Each point is reached from the start by the listed moves, each made once or not at all, plus a little noise. Is the number of moves made odd or even? Then give how often each move was made.
In the rows, zero is written as 100.

Moves:
(1): 141 37 58 93 127
(2): 61 133 46 106 135
(3): 114 104 129 115 113
Start: 128 123 100 110 86
Points:
129 92 5 110 148 -> even (1, 1, 0)
142 128 128 126 98 -> odd (0, 0, 1)
105 161 76 130 133 -> even (0, 1, 1)

Moves:
(1): 127 115 77 136 99 111 84 81 114 128 128
(2): 110 106 87 89 102 137 100 77 116 110 101
(3): 103 88 110 77 81 113 106 99 106 88 97
(4): 86 105 99 129 97 116 128 101 139 114 98
(5): 99 97 104 89 123 96 84 116 88 94 118
(6): 114 98 109 82 109 109 109 127 108 91 83
(7): 93 112 111 109 99 73 125 115 85 110 112
(8): 92 112 78 101 94 105 96 114 116 96 93
(9): 106 103 92 118 100 70 122 92 102 93 120
Start: 79 91 107 103 106 109 105 74 82 132 95
Points:
123 90 105 88 120 137 90 95 97 135 118 -> even (1, 0, 1, 0, 1, 1, 0, 0, 0)
94 107 114 82 116 129 137 93 88 145 93 -> odd (0, 1, 0, 0, 0, 1, 1, 0, 0)
77 89 102 97 86 175 138 51 141 145 89 -> odd (0, 1, 1, 1, 0, 0, 0, 0, 0)
122 110 106 126 95 86 150 88 96 141 134 -> odd (1, 0, 1, 0, 0, 1, 1, 0, 1)
63 110 77 153 99 100 152 81 137 131 108 -> odd (0, 0, 0, 1, 0, 0, 0, 1, 1)
93 126 86 195 101 80 163 64 120 177 153 -> even (1, 0, 0, 1, 0, 0, 1, 0, 1)
73 122 95 103 130 146 148 124 133 148 99 -> even (0, 1, 0, 1, 1, 1, 1, 1, 0)
